Each row of a before or after table is a point. The points were changed in one or more steps. Then noise was added and the rows were shuffled. The steps act on columns, c1 being the first. Write out the steps. A step turns or swaps two columns, mirrors them in a line or flattens them onto one, adds a multiple of one to another, or multiplies or shifts one. Angles are multiples of 10 degrees, from the lower column toward the higher: turns from -170 to 170, lines from 10 to 170 but not 90. Use the fewest steps. Two steps may share a column if one is a turn and the other turns, adds or multiplies; they go together, in the order done. Otherwise the lowest column goes first.

Before, 10 rows:
.02; -.24
-.03; .26
.47; -.09
.00; .26
.22; -.01
-.08; -.51
.58; .03
.10; .13
-.08; -.17
.55; -.16
After:
-.08; .47
.29; -.03
.04; .56
-.50; -.06
-.15; -.08
.08; .12
-.25; .02
-.01; .21
-.16; .57
.25; .02
Steps: swap c1 and c2

Before, 11 rows:
-.12; .07; .12
-.02; -.48; .14
.61; -.29; -.02
-.21; -.35; -.16
.11; -.26; -.08
.15; .14; .00
-.03; .18; -.12
.56; -.03; -.09
-.64; -.20; .10
.08; .37; -.10
-.48; -.37; -.05
After, 11 rows:
-.12; -.08; .12
.32; .47; -.09
-.27; .26; -.10
.28; -.05; -.10
-.12; -.66; .08
.21; -.35; -.16
-.17; .08; -.12
.40; -.25; .13
.08; -.59; -.05
-.04; .21; .00
.55; .41; -.03
Steps: turn c1 and c2 by 60 degrees

Before:
.57; .40; -.02; -.09; .10; -.06
.37; -.04; -.09; .06; .23; -.11
.13; .23; -.53; -.08; -.34; -.45
.36; .09; .08; .18; .01; .12
.06; .18; -.21; .00; .54; -.40
.27; .15; -.20; -.51; .21; -.47
.28; -.06; .11; -.05; -.23; -.22
-.35; -.07; -.17; .12; .02; .02
.07; -.24; -.04; -.13; .18; .03
.38; -.33; -.07; -.32; -.21; .14
.46; -.03; -.66; -.31; -.04; .32
-.08; .32; -.22; -.05; -.34; -.23
.25; -.17; -.63; -.05; -.01; .64
After:
.23; -.15; -.09; .06; -.32; .34
.10; -.10; -.53; .02; -.02; -.52
.05; -.20; -.19; .04; .51; -.48
.37; -.09; -.07; .11; .35; -.06
.08; -.13; -.23; .00; .81; -.40
.31; .18; -.68; .11; -.26; .27
.46; .25; -.01; .16; .12; -.27
.39; .13; .10; .15; -.08; .03
.27; -.20; .08; .09; -.09; -.11
-.10; .09; -.22; -.03; -.16; -.43
-.29; -.04; -.19; -.11; .05; .05
.22; .27; -.65; .07; -.47; .58
.03; -.15; -.04; .03; .15; .19
Steps: flatten c1 and c4 onto the line at 20 degrees; add -0.7 times c6 to c5; turn c2 and c6 by -40 degrees

Before, 10 rows:
-.34; .35; .47; .03; -.05; .06; .21; .70; -.03
.03; -.13; -.02; .19; .32; .08; .23; -.17; -.20
.21; -.43; .50; .20; .13; .30; -.01; -.23; -.07
.36; .45; .42; .19; -.24; -.03; .18; .73; .27
.14; .40; .08; -.19; -.50; -.32; .28; .03; -.67
.16; .33; .25; -.31; -.11; .06; .04; .89; -.02
.08; -.30; .10; .29; -.12; -.27; .11; .13; -.42
.16; -.34; .04; .40; -.27; .43; -.25; -.24; .21
-.01; .24; .18; -.35; -.06; -.62; .00; -.04; -.27
.04; -.39; .05; .07; -.38; .12; .41; -.12; .03
After:
.28; .12; .05; .23; -.33; -.01; .15; .21; -.51
.14; -.56; -.42; .46; -.44; -.03; .19; .42; .18
-.19; .03; -.66; .38; -.24; -.01; .20; .31; -.14
-.13; -.38; -.19; -.09; -.69; -.06; .30; -.08; -.77
.30; .10; .16; .09; -.49; .07; -.33; .09; .13
.32; .22; .10; .00; -.58; -.09; .36; -.02; -.07
-.07; -.14; -.24; -.23; -.26; -.03; .11; -.18; -.38
.67; .13; -.18; .02; -.08; .02; -.09; .00; -.16
.12; .06; .07; .06; .13; -.04; .18; .01; -.28
-.02; -.34; -.28; .26; -.33; .01; .05; .21; -.10
Steps: turn c1 and c2 by -130 degrees; turn c1 and c3 by -150 degrees; flatten c4 and c8 onto the line at 40 degrees; shift c5 by -.20; flatten c6 and c7 onto the line at 100 degrees; shift c9 by -.10

Before, 14 rows:
.40; .16; -.11; .45; -.19; .31; .19; .33; -.15; -.36; .34; -.07
.35; .11; -.45; -.15; -.02; -.49; -.09; .09; .22; -.29; .12; -.16
.11; .06; .39; .48; .43; -.10; .36; -.29; -.50; -.26; -.32; .19
-.12; .19; -.29; .13; .18; -.01; .02; .38; -.10; .27; .34; .07
.44; .18; -.46; -.30; .12; .26; -.44; -.08; -.19; .41; .31; -.20
.37; -.17; .16; .05; .22; .19; -.07; .46; -.49; -.48; -.29; .04
-.26; -.43; .08; -.01; -.01; .16; .44; .04; .14; -.32; .28; -.12
-.38; -.24; .31; .59; -.26; -.60; -.02; -.06; .13; .24; .20; .10
.37; -.28; -.05; -.13; .14; -.27; .36; -.11; -.02; .27; -.05; .32
.16; .35; .54; .42; .11; -.30; .08; .19; -.13; .26; .48; .06
.19; -.18; -.03; .35; .08; .29; .25; -.04; .22; .27; -.39; -.14
-.35; -.02; -.28; -.37; .01; .07; .13; -.29; .04; -.11; -.43; -.36
.15; -.45; .28; .02; -.29; -.21; .53; -.12; -.25; .28; -.12; .02
-.04; .45; .21; .25; -.08; -.17; -.20; -.25; .04; -.18; -.25; .26
After, 14 rows:
-.34; -.35; .42; -.19; .02; .10; .13; .27; -.21; -.11; -.42; .17
.44; -.23; .50; -.30; .11; -.19; -.42; .21; -.30; .40; .31; -.05
.38; -.15; -.17; .18; .21; -.38; -.06; -.29; -.48; -.49; -.28; .05
.18; .17; .09; .32; .09; -.22; .24; .18; .12; .27; -.41; .10
-.12; .12; .21; -.09; .17; -.18; .03; -.35; -.05; .27; .32; -.20
.16; -.07; -.25; .40; -.28; .23; .53; .01; -.23; .29; -.11; .12
.17; .47; -.50; -.08; .11; .17; .08; -.32; -.10; .26; .48; .22
.36; -.08; .46; -.19; -.02; .38; -.08; -.31; .11; -.29; .12; -.08
-.05; .47; -.32; -.27; -.09; .26; -.21; .16; .22; -.18; -.25; -.13
-.40; .53; -.31; .50; -.27; .56; .00; -.23; .18; .24; .21; .05
.34; -.33; -.13; .17; .15; .27; .37; -.04; .19; .28; -.05; -.31
-.26; -.22; .00; .36; .02; -.16; .44; .04; .05; -.33; .28; .15
.11; .21; -.44; .20; .41; .22; .34; .20; -.37; -.25; -.31; .02
.39; .55; .14; .08; -.18; -.42; .19; -.11; -.20; -.35; .34; .00
Steps: turn c2 and c4 by -60 degrees; add -0.5 times c5 to c2; add 0.7 times c12 to c9; turn c3 and c12 by 150 degrees; turn c6 and c8 by 150 degrees

Before:
-.44; .09; .39; .11; -.08; -.14; -.36; -.11; -.13; .16; -.26; .39; -.46; -.11
-.27; .16; .03; -.22; .02; .07; -.34; -.10; -.23; .00; .05; .00; -.35; .37
.09; .30; -.22; -.23; -.42; .02; .32; -.09; .27; -.14; .11; -.36; -.43; -.25
-.42; -.28; .21; .23; -.08; -.11; -.39; -.47; -.39; .42; .08; .16; -.54; .24
.26; .49; -.09; .07; -.28; .49; .28; -.38; .12; .17; -.03; -.27; -.37; .12
-.01; .35; -.42; -.43; .00; .23; .19; .06; .20; .17; .23; -.04; -.68; .04
-.39; -.08; .06; -.02; .05; -.03; -.55; -.20; -.08; .40; -.36; -.07; -.35; -.05
-.33; .23; .02; .22; -.05; -.33; -.13; -.54; -.53; .54; -.20; -.05; -.36; .15
-.46; -.03; .22; -.03; .19; .36; .25; -.47; -.44; -.01; .22; .18; .21; -.30
.02; .07; .48; -.06; .39; .13; .27; -.40; -.18; -.10; .35; .04; .06; -.44
After (10 x 14):
.37; .50; -.06; .05; .05; .36; .28; -.39; .13; .00; -.08; -.27; -.40; .13
-.14; .08; .45; .09; -.30; .03; -.35; -.12; -.12; -.02; .05; .39; -.58; -.10
-.23; -.07; .29; -.10; -.22; .23; -.55; -.22; -.09; .00; -.24; -.08; -.54; -.04
-.16; .16; .02; -.23; -.17; .25; -.35; -.09; -.23; .05; .06; .01; -.32; .38
-.39; -.01; .04; -.03; -.21; .24; .25; -.46; -.44; .01; .31; .17; .32; -.30
-.32; .06; .13; -.05; .14; -.01; .26; -.40; -.19; .03; .57; .02; .24; -.44
-.13; -.29; .12; .14; -.29; .08; -.40; -.47; -.40; -.03; .20; .17; -.50; .21
.01; .33; -.46; -.44; .00; .14; .18; .07; .22; .08; -.08; -.05; -.56; .06
.40; .29; -.24; -.20; -.09; -.15; .31; -.10; .25; .04; -.05; -.34; -.37; -.27
-.13; .22; .14; .12; -.21; -.26; -.13; -.55; -.51; -.04; -.15; -.06; -.46; .14
Steps: turn c1 and c5 by 60 degrees; multiply c5 by 0.7; add 0.5 times c11 to c13; turn c3 and c11 by 40 degrees; flatten c4 and c10 onto the line at 170 degrees; add -0.5 times c7 to c6

Before (14 x 20):
.16; .07; -.24; .42; -.10; -.32; -.06; -.23; .06; -.27; -.04; -.16; .00; .18; -.37; .19; -.16; -.41; .07; .33
-.20; -.15; -.41; .45; -.19; -.09; .45; -.26; -.48; -.13; .32; .25; .33; -.26; .43; .13; .34; .17; .46; -.02
.12; .09; .30; -.18; .36; -.27; -.18; -.04; .11; .00; .26; -.04; .35; .17; .32; -.25; .08; .05; .19; .34
.34; -.21; -.29; .09; -.16; -.22; -.12; -.19; .08; .12; .28; -.23; .37; -.07; .34; .14; -.11; -.01; .44; .23
-.01; .30; -.01; .15; .12; .25; -.08; .04; -.25; .21; -.29; .09; -.13; -.26; .19; -.20; .46; -.05; -.23; -.19
.21; -.38; .34; -.23; .24; -.38; -.16; .43; -.22; -.26; -.19; -.30; -.10; .07; -.19; -.01; -.11; -.40; -.21; .35
.20; -.09; -.32; .13; .05; -.37; -.14; .16; -.06; .18; .46; .09; -.31; .22; .37; .25; .08; .09; .11; .02
-.19; -.36; .19; -.31; -.15; -.34; .19; .02; .26; -.11; -.20; .25; -.13; .38; .01; -.07; .47; .16; .01; -.23
.19; .16; -.32; .35; .02; -.26; -.23; -.03; -.31; -.05; .12; -.07; .10; -.18; -.26; .31; -.19; -.11; -.30; .02
-.06; -.12; .26; .41; -.15; .09; .25; -.18; .05; -.20; .11; .00; .42; .12; -.18; -.50; .05; .15; .02; .36
-.06; -.18; -.03; -.17; -.34; -.15; .22; .45; .19; -.44; .24; -.45; -.27; .14; -.06; .31; .13; .39; .37; -.29
-.33; .06; .12; .01; -.12; -.21; -.01; .13; -.21; .24; .42; -.35; -.18; -.27; -.09; -.12; -.21; .24; .44; -.12
.01; .04; -.12; .29; -.12; .10; -.13; -.28; -.46; .25; -.18; -.50; .04; .18; .04; .07; .32; .21; .33; -.20
-.36; -.33; .08; -.09; .31; .13; -.30; -.35; .28; .07; .25; .00; .32; .07; .11; -.12; -.29; -.18; .26; .13
After (14 x 20):
.23; -.38; .34; .25; .24; -.36; -.10; .43; -.22; -.26; -.18; -.07; -.08; .07; -.15; .00; -.25; -.39; .07; .04
-.06; -.12; .25; .03; -.15; .11; .16; -.18; .06; -.20; .12; -.68; .25; .11; .44; -.48; .03; .16; -.33; .05
.35; -.22; -.29; -.35; -.17; -.23; -.09; -.18; .09; .11; .28; -.18; .48; -.06; -.05; .14; .33; -.02; -.08; -.08
-.19; -.14; -.40; -.53; -.18; -.10; .32; -.28; -.48; -.13; .31; -.15; .16; -.26; .28; .12; .58; .18; -.31; -.32
-.01; .29; .01; -.20; .13; .25; -.05; .05; -.25; .22; -.29; -.02; -.47; -.27; .08; -.20; .03; -.05; -.21; -.48
-.35; -.33; .08; -.06; .31; .14; -.21; -.36; .28; .08; .26; .18; .50; .06; -.11; -.10; .07; -.17; .00; -.17
-.18; -.36; .18; .10; -.15; -.34; .13; .01; .26; -.11; -.20; .69; -.39; .38; -.30; -.06; .25; .17; -.16; -.53
-.01; .03; -.11; -.14; -.13; .08; -.09; -.26; -.48; .25; -.19; -.89; -.06; .19; .27; .07; .44; .20; -.11; -.48
.17; .07; -.24; .21; -.08; -.32; -.05; -.22; .06; -.28; -.03; -.93; .13; .18; .52; .18; -.01; -.42; .12; .03
.20; -.09; -.32; -.40; .03; -.40; -.10; .16; -.06; .17; .46; .11; -.22; .22; .00; .24; .15; .10; .24; -.29
.11; .08; .30; -.24; .37; -.27; -.13; -.05; .11; -.01; .26; .38; .27; .17; -.30; -.26; .21; .06; -.25; .04
.20; .17; -.31; .13; .03; -.25; -.15; -.05; -.31; -.05; .11; -.71; .08; -.18; .41; .32; -.35; -.10; -.06; -.29
-.05; -.17; -.03; .11; -.33; -.14; .16; .44; .18; -.43; .23; -.24; -.11; .14; -.13; .30; .38; .38; .25; -.59
-.33; .06; .13; .07; -.14; -.21; -.03; .13; -.19; .25; .43; -.41; .20; -.28; .04; -.13; .29; .25; .40; -.43
Steps: turn c4 and c15 by 110 degrees; add -1.5 times c15 to c12; multiply c7 by 0.7; turn c17 and c19 by -60 degrees; turn c13 and c19 by -50 degrees; shift c20 by -.30

Before:
-.15; .01; .05; -.40; -.04; .02; -.18; .12; .14; .26; .41; .43; .22; -.05; .31; .21; .58; .18; -.09; .14; .15; .32; -.21; -.65; -.13; -.37; .03; -.31; .62; -.82; -.35; -.05
-.05; -.37; -.03; -.31; .03; .34; -.24; -.24; -.05; -.08; .07; .14; -.37; -.24; -.20; -.06; -.05; -.20; .12; .37; -.28; -.06; .12; .50; -.18; .03; .08; -.01; -.37; -.05; -.05; .55
.03; .00; -.09; -.32; -.05; -.01; -.49; -.02; -.15; .10; .23; -.07; -.36; -.25; .04; .11; .11; .02; -.06; -.06; .17; -.10; -.23; .64; .07; -.10; -.10; .11; -.43; -.07; .23; .17
-.12; .10; .08; -.01; .15; -.41; .01; .03; .15; .02; -.21; -.14; -.41; -.23; -.12; -.15; -.02; -.16; -.22; -.05; .02; -.31; .06; .43; -.08; .37; .02; .25; -.43; -.12; -.14; .27
.35; -.44; -.34; .11; -.22; -.12; -.30; -.39; .28; .04; -.05; -.03; -.43; .14; -.16; -.14; .19; -.02; .14; .13; .15; .13; -.12; .40; -.09; .03; -.22; .30; -.32; -.07; -.05; .16
.37; .12; .02; -.70; -.06; .39; .21; -.04; .50; .51; .06; .59; .10; -.05; .17; .00; .07; .45; -.08; .42; -.09; .51; -.27; -.29; .16; -.51; .08; -.50; .51; -.73; .00; .09
-.28; .70; .13; .25; .23; .54; .08; -.16; .02; .14; .00; .16; -.44; -.13; -.02; .06; .20; .32; .09; .25; .32; .34; .16; .02; .58; .14; .93; .07; .04; .27; -.60; .32
.13; .20; .44; -.27; .19; .16; -.02; -.04; .25; -.08; .13; .08; .05; .10; .14; .09; .20; .45; .03; -.12; .28; .26; -.28; -.51; .01; -.01; -.46; -.55; .33; -.83; -.22; .16
-.11; -.20; .21; -.29; .00; -.12; -.17; -.10; .09; -.31; -.21; .05; -.19; .08; -.20; -.35; -.30; -.38; .23; .31; -.17; -.18; -.35; .61; .47; .04; -.33; .32; -.05; -.04; -.16; .40
.21; -.23; .01; -.05; .20; -.13; -.30; .11; .00; -.17; -.09; .45; -.13; -.08; -.32; -.01; -.09; -.19; .18; .07; .00; .10; -.37; .26; -.02; .15; -.30; .40; -.57; -.41; -.14; .13
-.26; -.20; .16; -.09; .21; .19; -.12; .04; .03; -.08; .21; .36; -.50; .26; -.21; -.04; -.02; -.18; -.05; .56; -.02; .07; -.21; .57; -.15; .07; -.03; .09; -.04; .06; .21; -.10
-.15; .60; -.04; .65; .19; .26; -.21; -.37; .45; .13; -.34; .17; -.41; -.35; .18; .49; .09; .10; .43; .00; .35; .30; -.37; -.46; .03; .02; .74; .02; .38; -.28; -.27; .18
After:
-.14; .61; -.08; .63; -.01; .19; -.19; -.38; .22; .11; -.35; .17; -.40; -.35; .19; .47; .12; .03; .42; -.02; .32; .51; -.36; -.49; .04; .02; .74; .09; .36; -.28; -.28; .19
-.26; .70; .06; .24; .03; .44; .08; -.16; .34; .19; -.01; .15; -.44; -.13; -.04; .06; .21; -.03; .08; .26; .31; .07; .18; .02; .60; .15; .96; .27; .03; .29; -.60; .44
-.13; .03; -.02; -.39; -.24; -.11; -.19; .13; .31; .26; .41; .42; .23; -.05; .32; .24; .58; -.16; -.10; .13; .17; .19; -.22; -.65; -.12; -.37; .02; -.06; .63; -.84; -.36; .08
-.11; -.19; .30; -.30; -.20; .06; -.17; -.08; -.18; -.18; -.20; .04; -.19; .09; -.22; -.35; -.30; .54; .21; .32; -.16; .06; -.34; .64; .45; .05; -.34; .02; -.04; -.06; -.17; .04
-.13; .11; .07; .02; -.03; -.20; -.01; .06; -.33; .06; -.23; -.14; -.39; -.24; -.12; -.16; -.04; .27; -.23; -.03; .02; .11; .09; .45; -.09; .36; .03; -.10; -.45; -.12; -.14; .11
.12; .20; .44; -.27; -.01; -.12; -.03; -.06; .22; .08; .11; .07; .04; .10; .13; .10; .22; -.24; .01; -.12; .29; .30; -.30; -.51; .02; -.03; -.45; -.06; .33; -.82; -.20; .41
.04; .02; -.11; -.32; -.25; .05; -.47; -.04; -.07; .08; .25; -.05; -.37; -.26; .06; .10; .13; .12; -.07; -.05; .15; -.15; -.23; .64; .07; -.13; -.12; .02; -.43; -.07; .23; .15
.36; -.44; -.35; .10; -.41; .04; -.31; -.37; .06; -.08; -.07; -.04; -.40; .15; -.18; -.14; .20; .12; .13; .14; .13; .31; -.13; .39; -.09; .04; -.19; .04; -.33; -.07; -.07; .10
.24; -.23; .08; -.06; -.01; .07; -.29; .11; .09; -.14; -.08; .46; -.14; -.07; -.33; -.01; -.07; .23; .19; .07; .01; .01; -.38; .25; -.01; .14; -.31; .07; -.59; -.41; -.13; -.03
.35; .14; -.15; -.68; -.26; .09; .22; -.05; .43; .47; .08; .59; .11; -.04; .17; .00; .06; -.29; -.06; .44; -.07; .58; -.26; -.30; .18; -.52; .08; .03; .48; -.73; -.02; .35
-.03; -.36; -.01; -.30; -.17; .23; -.23; -.24; -.04; -.10; .07; .16; -.39; -.27; -.22; -.03; -.05; .50; .12; .36; -.27; -.07; .12; .48; -.18; .04; .07; .14; -.38; -.03; -.03; .30
-.29; -.19; .18; -.10; .01; .16; -.12; .05; .07; .00; .22; .39; -.50; .28; -.21; -.04; -.04; .08; -.05; .57; -.02; .05; -.22; .57; -.14; .06; -.04; .11; -.05; .05; .19; -.19
Steps: turn c3 and c10 by 20 degrees; shift c5 by -.20; flatten c6 and c28 onto the line at 30 degrees; mirror c9 and c22 in the line at 50 degrees; mirror c18 and c32 in the line at 70 degrees
